Each row of a before or after table is a point. The points were changed in one or more steps. Then noise was added and the rows were shuffled. The steps act on columns, c1 being the first. Name the steps. A step turns or swaps two columns, mirrors them in a line or flattens them onto one, adds a multiple of one to another, or multiplies or shifts one. Angles are multiples of 10 degrees, from the lower column toward the higher: turns from -170 to 170, lines from 10 to 170 but not 90. Use the fewest steps. Two steps may share a column if one is a turn and the other turns, adds or multiplies; they go together, in the order done. Otherwise the lowest column goes first.
(in the rows, 128 means zero)

Before:
[[136 144]
 [ 95 121]
 [145 144]
 [130 143]
 [108 121]
 [146 134]
 [137 121]
 [113 118]]
After (8 x 2):
[[ 65 106]
 [ 24 107]
 [136 172]
 [152 106]
 [178 173]
 [178 148]
 [150 172]
 [ 80  95]]
Steps: multiply c1 by 3; multiply c2 by 3

Before:
[[139 132 172 132]
 [154 118  87 130]
 [125 121 100 142]
 [216 148 175 140]
 [196 123 178  92]
 [133 132 164 144]
 [152 140 106 115]
 [148 159  74 138]
 [132 137 177 111]
 [157 117 108 138]
 [145 121 132 145]]
After, 11 rows:
[[162 171 137 132]
 [124  82 107  77]
 [176  88 101  22]
 [153 148 127 157]
 [186 159 183 159]
 [211  74 121 167]
 [129 158 128 168]
 [167 137 150  89]
 [131  87 109 139]
 [124  94 114 175]
 [139 129 117 178]]
Steps: turn c2 and c3 by 120 degrees; add 0.7 times c3 to c1; multiply c4 by 3

Before, 12 rows:
[[161  75 124 133 178 139 172  98]
 [103 153 117  73 109  88 126  96]
 [174  88 166  77 160  64 135 158]
 [180 130 136 146 165  85  94  74]
 [ 97 161 186  81 179 146 143 163]
 [195 103 146 163 139 157 201  78]
 [184  90 169 121 134 156 112 154]
 [178 163 129 158 101 161 182 113]
 [ 99 174 191 115 114 103  98 137]
 [130 134 120 160 134 108 119 125]
 [ 98  87 106 141 115 163 155 174]
 [110 177 150 147  83 117 158  69]]
After (12 x 8):
[[151  90 183 112 137 155 111 154]
 [117 175 182 132 159 105 116 140]
 [145  87 132 149  99  65 112 185]
 [129 133 110 103 128 108 120 108]
 [146 132 115 150 121  82  77  77]
 [117 159 195 144  81 145 110 186]
 [139  72 132 143  60 141 130  99]
 [119 153  93 190 144  89 137 142]
 [116  88 122  89 121 162 158 156]
 [121 178 146 151 142 116 180  74]
 [157 101 160 133  72 158 175  69]
 [147 162 143 116 115 160 190  99]]
Steps: multiply c1 by 0.4; add 0.5 times c6 to c3; mirror c4 and c8 in the line at 110 degrees; mirror c5 and c7 in the line at 110 degrees

Before (13 x 9):
[[175 100 118  88 107 108 143 171 116]
 [167 114 140 155 118 119 146 156 121]
 [113 177 124  76  78 103  76 146  58]
 [151 152 127  96 146  78  91 124  86]
 [163 120 119  77 147 155 110  91 105]
 [118 107 139 121 131  92 111 120 159]
 [155 170  99 146 155 123 163 140 157]
 [110 132 101 127  55 110 150 107  94]
 [ 61 147  76 126  70  61 169 132  86]
 [162 129 169  86 103  71 128 159 139]
 [125 114  93 105 163 107 100  88  64]
 [114  62  45 156 141 136 138  91 178]
 [ 75 121 138 137 131  71 180 184 152]]
After, 13 rows:
[[114  80 113 147 101 104 161 114 156]
 [110  95  93  76 173 150  74 196  96]
 [ 96 152 137 120 125 148 111  99 141]
 [ 70 112 109  96 109 125  91 159  96]
 [116 105 140 126 198 152 151 140  92]
 [ 89 141 123 136 126 199 179 144 186]
 [105 148 134 158 139  94 147 153 144]
 [142 129 142  77 109  83 108 124  86]
 [ 95 136 156  88 148  92 139 165 151]
 [139 108 233 158 116 142 137  68 133]
 [ 92  75 146 125 185 215 167 163 105]
 [110 112 162 105  93 139 100 149  56]
 [ 62 156 102  85 155 110 126 138 159]]
Steps: turn c1 and c6 by -110 degrees; turn c2 and c3 by -130 degrees; multiply c5 by -1; turn c8 and c9 by 50 degrees

Before, 10 rows:
[[176  77 177 189 101 123 177 116 140 111  54 116]
 [106 153 110  82 121  98 140 151  91 152 138  99]
 [127 145 154  99 188  94  80 131 100 105 127 124]
 [ 97 119 101  89 153  59  77 100 113 118 104 165]
 [152 106 103 110 120 106 118 102 126 144  90  56]
 [195 132 180 137  83 134 163  87 157 101  64 122]
 [167 101 144 132 102 101 158 126 144  54  72 100]
 [124 161  79 108 173  88 109 145 145 138 123 122]
 [108 170  89  87 136  86  76 170  96 154  78  96]
 [162 131 101  71 137  86  87 178 107 155 135 125]]
After:
[[128 101 140  70 134  66  67 121 156  85 120  90]
 [129 133 129  12 142 167 149 184 162 125 168 137]
 [129 158  91  50 179 151 132 169 144  94 144 158]
 [127 152 126  24 156 160 134 158 166 141 112 101]
 [127 146 153  40 195 118 144 116 178 126 174 172]
 [130 119  90  28 109 140 124 119 190  96 181 173]
 [124  76 162 129 117 114  43  94 128 113 106 100]
 [128 107  96  53 210 151  98 118 142 119 153  73]
 [129 130 154  75  88 102  57  66 114 102 116  88]
 [132 172 116  29 175 167 100 186 172 133 195 111]]
Steps: multiply c1 by 0; turn c3 and c8 by -30 degrees; shift c4 by -60; turn c5 and c12 by 50 degrees; multiply c5 by 1.6; turn c6 and c10 by -110 degrees; turn c9 and c10 by -130 degrees; turn c7 and c11 by -110 degrees

Before, 10 rows:
[[128 153 142  99 118 130 110 114 142 119 101 141 112 156 167 140 122 108]
 [140 113 158 132 160 145 108 106 120 135  90 125 104  97  98 112 113 157]
 [143 125  99 106 125 135 181 125 153 130 100 119 163 135 152 153 127 145]
 [142 136 118 113 188  95 113 104 110 144 123 140 133 109 150 114 185  97]
 [114  97 128 125 124  95 150 117  84 133 138 116 137  88 163 139 120 141]
 [115  98 139 115 159 108 176 158 160 117 154 143 164 158 175 110 112 134]
 [120  94 147  99 148  98 145 156 141 140 151 135 130 109 133 146 143 100]
 [176 113 112 153 147 148 171 103 145 126  91 158 113  91 118 161 184  99]
 [115 108 149 142 134 145 116 134 125 184 127 125 153 143 166 101 121 128]
 [171 114 112 159 113 115 126  92 137 127 143 149 152 148 129 104 145 154]]
After (10 x 18):
[[140 125  99 167 118 103 181 142 153 130 100 117 151 147 153 154 136 139]
 [120 108 148 202 139 114 116 124 126 184 127 125 155 172 166 101 124 132]
 [131  95 147 158 149 111 145  88 141 140 150 135 104  71 134 146 136 124]
 [124 153 142 159 119 142 109 125 142 119 100 142 122 211 166 140 109 104]
 [157 114 113 219  94 100 126 172 136 128 142 148 129 189 130 104 123 126]
 [170 135 117 174 174 108 113 125 110 144 123 140 101  70 151 113 173  89]
 [132  98 140 175 162  87 176 109 160 117 154 144 130 218 177 109  98 151]
 [113  97 128 184 131 102 150 146  84 132 139 117 104   7 162 139 132 130]
 [154 114 157 192 150 157 108 163 121 135  90 127 131  35  98 112 116 136]
 [178 112 112 213 121 151 171 129 145 126  92 158 137  17 118 161 154  90]]
Steps: turn c1 and c5 by -30 degrees; shift c4 by 60; turn c6 and c13 by 60 degrees; mirror c8 and c18 in the line at 70 degrees; add -1 times c12 to c17; multiply c14 by 3
